Each wall is flat, endless, passes through zero and stands at right angles to its row. A trip goes straight from one point to another. Which walls does it cross, in order?

Walls:
(1): [ 52  48 -20]
(2): [ 12  59 -38]
(3): [-13 -23  -9]
(4): [-63  -7 -12]
Trips:
[-13  13 -62] to [28 -7 -6] => 4, 3
[-42  10  54] to [  0  49 -44] => 2, 1
[  2 -12  22] to [ 67  -8 -41] => 3, 1, 2
[48  1 19] to [13 14 32] => none
[ 45 -17  57] to [-14   4  19] => 1, 4

Walls:
(1): [ 13   6  13 -38  -9 -48  24   7 -32 -10  46  23 -43  -9]
(2): [-18  39 -42  30 -10  34 -11 -25 -23  20   7  25  28 -38]
(3): [-13 -78  28  -7 -26  11 -26  32  11 -19  34 -53  -5  37]
(4): [-16   0   1 -31  12 -53 -34  -6  36  17  19 -42 -23 -61]
(5): [  0 -16 -11  26 -17  42 -27  -1   1  -7  54  32  19  -9]
(6): [ 17  21 -43  14  51  -1 -22 -13 -21  28 -15  16 -64  -5]
(7): [ -3 -23   6  29  18 -34 -16  -3 -17 -19  -1 -40  38  -9]
(8): [ 15 -11  37  -9  53  32  30  -3  29 -18 -16  -4  -5 -11]
Trips:
[ 12 -33  24   1  -5 -12   1   3   5  28  -3  26 -60  13] to [ 14   2 -26  11  35  -2 -13  25  19  38 -19 -10  -7 -20] => 3, 1, 2, 7
[ 14  11   9 -17  39 -29  46 -70 -26  13  21  -8  37  43] to [-16   7 -53  40  26  11 -54  25   5 -67 -51  -1  22  70] => 6, 1, 8, 3, 2, 5
[ 22 -36  23   5   8 -30   5 -17 -12  66  46 -28  -1 -21] to [ 48  17  53  24  16 -15  12 -26 -65  17 -32  18  15  37] => 5, 3, 4, 8
[ -8  -2  46  21   5  60 -69 -35  45 -20  14  37 -59 -67] to [ 11  39 -42 -37  18  17 -27  -8 -36 -31  50 -24 -16   3] => 1, 8

Walls:
(1): [-32 -30  -2   3 -15  10  15   3  -3 -12 -22  -1  -6   4 -19   5 -25  -5
   8 -14  -2 -34  30 -25  21  14  19 -22   4 -29  19 -23  64   8 -24  -1
 -19  13  20 -35  43  31  52 -11  34 -10  13 -14]
(2): [ -7 -27 -22 -33  28 -19 -21 -41  24 -25  12 -27   9  42   5 -24  21  11
 -10 -10 -24  -9   6  -3   2  18 -18   9   3 -26  13  16  -5  39 -24   8
 -33  15  22  43 -18 -10 -10  17  15  -4  16  -2]
(3): [  4   9  48   8 -25 -12 -11  -2  10 -18  -2  88   0 -29 -10 -27  38  54
 -35  -3 -24  17   4   9 -25  -2 -12 -12  30  13  -4 -24  12  16 -26 -27
  10 -12 -17  25  -1  19  41  -1 -22 -24 -27  -5]
(4): [-18  -3 -16  -2  47 -11  11   6 -13 -28 -43  23 -11 -22 -16  60  21  12
  18 -50  -4   5  22 -47  22  -8 -35   4  18  -3  11  41 -66  39 -27   9
  23 -21   3  17  54 -16   6 -32  11  -7  24 -27]
(5): [-20  15  13  -3 -21  25  30 -33  34 -25 -14  -2  -1   2 -21   6 -20   2
  36  -4 -14 -12  19  -4  -4 -39  15   0 -57   5  -5  16 -72 -18 -20 -38
  16  19 -20   2 -28 -15 -14 -14 -14   4 -17  13]
(6): [-18  15  23 -14  -6 -16   7  -1  36  -2 -56  15 -14  12  -6  24  10   4
 -19  25 -10   7  16  18  -6  -6  30  -4   3  10 -24 -40  -7 -14  27  22
  11  45  28 -11 -20  21  -6 -36  21 -21  29  39]
(7): [ -3   2 -23  16  12  15  22 -56  -6  40  22  13  27 -40 -22 -15  -5  -8
 -42   2  31  37  51  22  -3  19  56  24   9  -4  11  28  -7   4  -7  -6
 -13  19   9 -13 -10 -36  12 -47  13  16  -2  21]
(8): [ -3 -18  17  10  -4 -20  18  32 -37  19  27  30  -1 -14   9   1  30  26
   0  16 -24  13 -11  17 -11  16 -13 -49  35 -47  10 -53 -20  -2  35  -4
  -1  15  27 -32   8   8   3  13  -5   6 -22  10]
(9): [ 45 -41  -2  -5  -8 -25 -64  15 -45 -23   3   3 -34 -63  12 -13 -17   9
 -38 -11  12  31 -39 -29  -1  31 -30 -12 -14  -6   3  23   7 -16   5  11
 -17 -34  10 -20  56 -33 -35   7  17   4 -17 -16]
Trips:
[-13   8  22  -1  20  26  -7 -34 -47   6 -27  -1 -29  38 -18   3  13   2
   9 -23  11  26 -11  13   1   8  15  44   3  26   9  17 -17  -1 -35 -16
 -18  25  -1 -29   4  41  -8  -8  -8  -3  -7   4] to [-43  25 -15  17  13  37  43  25 -24 -25  38   5  15 -18  13   5   5  13
 -58 -10  27 -32 -30 -17   9  28 -17 -27 -32  11 -45 -46  11 -11 -20  -7
  39  30 -15 -23 -20 -16  20 -29  20  -7  24  18] => 2, 3, 8, 4
[-13  26  -5 -22 -20   5 -14   2  23   1 -19  14 -28  -4  -1  23 -19  21
  31 -29  28  -3  -8  18  -1   2   5   9  11  -2   2  51  21  10 -12  -8
 -19 -22 -50   0 -18 -18   3   1 -16 -20 -22  19] to [ -3   5   0 -34 -34   2  13  13 -26  13  10  34  18  -3  43   5  28  15
  41 -27  15  35 -35  42  15   1  -2  -3  -1 -11 -38 -15 -13 -10  29 -19
 -27  -3 -12  -9  -4  11 -14  -5  27   4   6 -14] => 9, 4, 8, 5, 6

Walls:
(1): [  1  -6  14  42  -4  -8  60 -32 -27  -6 -19   2 -42  23 -11  14 -15 -15
   5  33 -19  -8   3 -13  36  16  -8 -30  27 -29 -19  47   5  22  13  54
 -11 -17 -16   7  13 -40  20   7  -1 -17  13  13]
(2): [-11  -4 -31  -7  35  14 -13   9 -50  -6 -10   4  22   9 -12  -1  20 -21
 -18 -17 -46 -29   4 -13  37 -39   7  -7 -18  -2 -31 -36  18  32  18  46
 -14 -21 -56   2  -7   5  -6  29 -35 -26 -20  -8]
(3): [  4  18  -7  -7  43  36 -40  11  20 -19  49  40  12 -56  -7 -58 -18  13
   9  27   0  14  12   8  -8   6 -30  -3  20 -47 -10  -7  42   6 -24  12
  -2 -23  31 -20 -26  22  26  26  13  24  -6 -47]
(4): [-19 -34  13  19 -30  43  19 -11 -26   7 -10  27 -26  12  24 -32 -16  42
  26  14 -14 -48  -5 -13  18  10   4 -37 -30   8 -35 -53 -14   6  18  23
 -39 -32  -9 -37   9 -29  -6  23 -21 -19   0  26]
(5): [ 37  -5  -8  -3 -32 -10  12 -34   6  30   7  11  10  38   4  21  20  15
  -6  41   1 -19 -24  19  17  -4  -2 -58  49  -3  20  -6  45  18   7 -21
 -28  13  30   5 -10 -29 -25   1  25  26   3 -50]
(6): [-25   6  36   7 -30   4  15  36  -6 -29  13 -15   0 -23  -4   8 -13   9
  -3  44 -22   7   8  13 -47  -6 -13   4 -39  95  -4   2  14  21 -34 -21
   0 -17 -12   2  46   7 -10 -38 -25 -25  24  18]
(7): [-23 -10 -33 -10  34 -22 -14 -37  -9 -25 -28   3  45 -32 -30  19 -12  -6
 -19  -4 -10  -5 -22  37 -48 -12  10  19  19  -3  -4 -21  63 -14  -4  23
 -20  11  28  33  -6  -6 -14   9  16   8  21   5]
(8): [ 43 -11  -1  -9 -18 -31  11  16 -15 -13   9  22  38  10  15  -8  26 -17
   2 -18 -41  -1  16 -28  -1 -29  -6 -12 -25  46 -45  -4 -28 -12 -19  -9
  -3  21 -15 -58 -23  14 -24  11 -13  32 -49   5]
Trips:
[ 17 -35 -28 -44  26   8   2 -13  23  47 -10 -14  22   6  37 -13   2 -25
  27  -7  48  -4  12   9  27   3 -17  43  -6 -19   7  25 -36 -30 -36  22
  -9  18  23 -24  21 -11 -36 -16  36  -2 -13   5] to [-41 -25  37  35  33   6  46   3  12 -21 -55   9 -47  23 -32  10 -50 -48
  -2 -25   6 -18   6   2 -13  11 -35 -47   7 -39  -9 -18  47  -7  24 -51
  -7   5 -18 -11  65 -21  12 -11  27  45 -18  34] => 8, 1, 7, 4, 5
[-33  23  15  28 -10   8  51 -17 -21  66 -24   7  16 -43 -27   6  33  -4
   7  -4  32   2 -10 -44 -24  -3  -4  16  10  36  -9  19  12 -44 -17  23
   0  13 -23  39 -33  -9  -7   2 -29  33 -16  18] to [  5  16  -1 -20  -3  67  27  36 -21  -6  35  23  10 -17 -42 -12 -26  11
  38   1   3  15 -22  33 -57 -18  -6  14  19   0  13  45  -2  25  36 -26
  62 -22 -12 -21  18 -29   1  24  19  25 -18  -7] => 3, 8, 1, 7

Walls:
(1): [  3   2  -5   0  12  35  17  -5 -11 -34 -22  -5   4  41   0 -23 -33  -7
  26 -11  30  -3  21 -38 -60 -20  -3  39 -28  38   1  21  -7 -22   1 -34
 -27  38  -5   0  72  25  35 -25   9  29  60 -36]
(2): [-27 -13  12  13  24  18  52  -3 -66 -21 -28  44   1   8 -59  37  -6   0
   2  -8   6 -15 -33  15  22  10  20  26  -5 -16 -25 -16 -23 -14  10  11
   0  -7 -18  29   6   4 -21   8 -50   3  -4  18]
(3): [  8 -15  11  -4  -1 -22 -27  53 -13  46   5  -7  13  69  -9   0  12  -9
 -26   8 -16  15  -3  49 -20  20  21  29  24  21  28   9   2  13   2   0
 -38  -6 -20  16 -12  38  11  -7  28  20  20 -20]
(4): [  2 -31  11  16  33 -13 -24  -2  22 -12  31 -14 -12  10 -22   8  16  48
 -48 -13  13  16   0  16   2 -42  -1 -25  12   9 -71   1  -7  -8  11  12
  -4  11  47 -17   7 -10  11   0 -14 -27   2  27]
(5): [-49  -2   6  34 -47  -5  -7 -17 -50  58 -15 -36  40  18 -36 -24   8 -13
 -24 -43  25  28 -35  21 -60  19  17 -34   0   1  -5  38  -7  10   3  -7
   1  -2  45   1  29  57  48 -13 -15   7 -10 -11]
(6): [-12 -37 -19  55  70 -11  -5  27  -7 -34 -44 -19 -39  15  30 -32  34 -10
  27  12   7  11 -25 -39  69  11  15  -7  13  20   6  32  56 -12 -16  24
  68   3 -26  39 -11   1  69  23 -16 -25  24   8]
Trips:
[ -3 -13   6  32  31  42 -19 -39 -28  32 -36  11   6  -4  30 -13   4  -3
  29  -1   7 -28  15  22 -24 -16 -53 -36   7   9   7 -23 -70  13  -5 -27
  10  12  55  22 -24  -1 -11  24  20 -25  36  12] to [-14 -14  48  17  17 -11 -25  25   8 -32 -40 -56 -15 -34  12  28 -30 -25
  13  20  -5  16 -95   3   9  -3 -11  -6 -18 -27   0  19  29   4  40 -29
 -32  39  16  -7  37 -20  14  41 -19  19 -40 -19] => 6, 2
[  1 -24 -25  -5   1  21  27  29  36  57  22 -54  36  -3   7  41  43 -39
  -4  20   1  -3  14 -63   7  12   1   2 -38  -8 -27   5 -35   0  13   0
   0   2   4   2  -2  18  30   7 -37   8  26  19] to [-41  10   7 -38 -26  32   7 -53 -24  -8 -41  37 -41  -3   9  20 -35 -20
  -4  33 -30   8  11  20   3  -8  -8 -69  71   6 -29  47  31  26 -23  21
  23   0 -20  13 -16   5  50 -31  -4   8  16  61] => 1, 2, 4
[ -7  12  -6 -20  46  -6  11 -16  38  -7  23 -13  43  -9  42  -7  -4  -7
 -14 -36  -2  27  21 -70 -25   5  -6 -16 -68   6 -47  -6   1 -39  47  43
  -5  -9 -21  -4   3 -31 -30   1  -2 -41 -17  13] to [-17  36  27  -9 -42 -21 -56  20   2 -34  22 -17  43 -12  -7  21  30 -10
 -18 -19  -9 -29 -15  17  25 -21 -43 -22  15 -13  50   0  18  24  69   3
  44  46  -7 -27  -6 -24   6 -13  10  43   3  -8] => 1, 4, 5, 3
[-23  16   7  81 -24   8  27   9   3  13   4 -28   4 -18   8  27  25 -22
  -1 -14 -56 -11 -15  40  29  43 -10 -50  47 -35  24 -38  21 -17   5  -9
 -41 -22  27 -18  55  11 -21 -13  14  23 -53  32] to [ -6  16   4  53   5  10   7 -18 -10   3 -47  25  17  64  40 -38  -8 -38
 -22  25  32   2  30   7  39 -19 -16  18  18   6  23  39  12  19  -8  -9
 -49  11 -55 -31  13   1  18  -9  19  54  -9 -64] => 2, 1, 6
[ 74 -30 -61 -10  -3 -67 -16  -4  31  35   2 -44 -36  11  11 -18 -15 -10
 -45  52   5 -22  12  -6   2 -10  35  14   2 -10  16  14   7 -51 -23 -35
  35 -36  -6  10  -4  18  27 -22 -10  12  -5  27] to [-24  51  -8 -66  12   3  68  41  11  -2  11   2 -42  48 -43 -32  15 -10
  19 -50  16 -54   4  40   3 -22  17  43   3  52  15  50  14 -23 -59  13
   4  -5 -25  12  -6 -13 -11  -2 -28 -10 -46 -20] => 4, 1, 2
[-58 -31 -11  37   4   7 -78   7  -4  26  47 -45 -33  29  18  31 -14 -25
   4  -6  18  33  38 -11  11 -39  47 -15   3   2  -3 -40 -22 -12  14 -44
  -9  -3 -50  14  92  44  22  39  31  -6 -32 -53] to [-20 -59  37  17  30 -36  12 -13   2  -5   3  -3  -4  -5   6  22  -5 -23
 -37 -30  25   5 -10  38 -26  27 -26 -16  33   5 -11 -12 -26  36  -2  10
 -40  19  28  17   7  33 -21  40 -23  -4  -8 -39] => 6, 2, 1

Walls:
(1): [ 65 -33  -2  -2 -41 -11   1  62 -37 -10  39 -25 -13  23   9  -1  21  11
 -28  23   2  26   4  57 -12 -12  54  -5  24  32  -6  14 -21  25  -4  28
 -37   6  -9 -15 -22  10 -34  19   9   3 -53  -7]
(2): [-31 -18  14  32 -22  -2 -62  -1   4   8 -19 -44 -31  -9 -53  25  28  -9
  10 -16  62  15 -16  15  35 -25 -12   1 -16   2   0  20  -1   0  55  10
   3 -38  -9  14  -6 -40  36   7  -1  -2  61 -22]
(3): [-48  18  18  34  12   2 -30  -9 -41  15 -15  19   2   9   1   0 -51 -10
  58  41   5  40 -21 -44  12   8   3  17 -20 -31  12  11   3  -7 -21 -47
   3  -4  41   4 -48  -6  26 -63  22  21  15 -40]
(4): [ 19 -17 -19  48  25   7  -6 -35  10 -39   8  -9  12  21   1  -9  11 -10
 -19   1  17 -14  40   5  14  -6  -7   3  -6  20  27 -33  13 -18 -11 -13
 -13  -3 -50  13   8  67  -6   8  11  29   7 -39]
(5): [ 15 -48  15  -9  15 -15   7  -3 -21  10  11  -4 -22  -4  56  -3   9   8
  22   6   8 -18  25  25 -28 -60  33   9 -78 -21  31 -29  -6  36 -13 -10
   2  36 -22 -38  -1  -1 -10  17 -20 -10 -10 -31]
(6): [ -3 -58   5 -23  -8 -27 -28 -26  26 -36  57 -40  21  17 -60  59 -25 -33
   1   0  31   0   3  21 -49  37 -23   1  -6 -16  -1 -14 -21  15  12  -9
  16  37   9  17 -20  -4  45  30   5  38  -2   0]
(7): [ 11 -14  32 -21  14  23 -18 -28  25  21 -11  47  30 -39 -30  12 -44   8
   9  -6 -13  13   4   7  11 -48 -16  10 -16 -38 -13  15  -3  16  46 -49
  28   3  40  28 -41  -7  18 -25 -35  -8   7  20]
(8): [-27 -48  20 -34   5 -18 -21  56  64 -20  -9  40  13 -10 -20   0 -22  -3
  59  10 -47  38   4  -4 -26  44  60 -23  30  -2  21   0 -37  18 -31   7
  50  11   2  16 -30  -3  18  29  40 -14  27   4]
(9): [-24  33  25 -33  -8   5 -14  45  -4 -15 -20 -33 -18  33  25 -21 -26  13
   9  30 -10  44  13  -2   1  68  19  10   5  21  30  44 -10  15   6 -49
  -4 -11   0  -3 -66   8  50 -40  -4 -37  18 -36]
(10): [ 23 -49  26 -24 -19  -4   9  31   3  -1 -31  -3   4 -47  14   7 -23 -12
 -36   7  -9  18   1 -19  10  26 -48   9  34  33 -46 -32  78 -24 -34 -24
  -5  -4 -26 -13  11 -23  12 -23  10  37  50  -6]
(11): [ -7 -10  -7   1 -48 -35 -29  53 -21 -13   6  11 -13  -7 -23 -39 -47  19
  63 -41 -12   1   5  54 -27 -53  -6 -17  72  19   5 -43 -40 -47   4  46
 -22 -39  -2   7 -65  -8 -19  -4 -32  35  25 -37]
(12): [ 40  52 -26 -31  33 -14  12   3  32 -84  14  27 -12   3   6 -16  -3  38
  15  13  -8  -4   4 -35 -30 -39 -53 -12 -22  32 -24   8 -36  -9 -30  35
 -13 -35  -5   4  -5 -20  17  -3   4  13 -32   3]
Trips:
[ 33  -2  21  22  23   1  -2   5   3  60 -37 -32  -3 -55  22  17  48  32
  11  -3  24  11   0   4  13  -8 -23  10  14 -10  16  -6 -57  -2 -15   6
  42  -6   8 -10   0 -12 -95  11  42   0 -32 -11] to [  7  -6   9 -21 -11 -62 -18 -13   5 -44  12  22 -18  22  44  12  17   5
   4 -20  21   2 -19  43   5  24  -7   7  13 -14  18  37 -52   6  45  -6
 -11 -35   4  -9   7   1 -30 -33 -49  20   8  -9] => 11, 12, 9, 6, 7
[ 20  23 -11 -33   8 -19   8  38  13 -26   3 -23 -20  27  25  38  27  -2
  31  -3  33 -30 -13  13  15 -20   1   8 -57   2  -6  25  26  -7 -19  -2
  21   2  10  61  -2   0 -48  38   8  44 -22  -8] to [ 12   3 -25  47 -28  24   7  33  16 -42   7   4 -24  -7 -22 -47  17  24
 -31  16  -7  43 -30  -5  -5   3  25   3 -44  44  38  -1  38  12   3 -27
 -30  23  13  -5 -19 -12 -23  25 -11 -10 -18  19] => 2, 6, 9
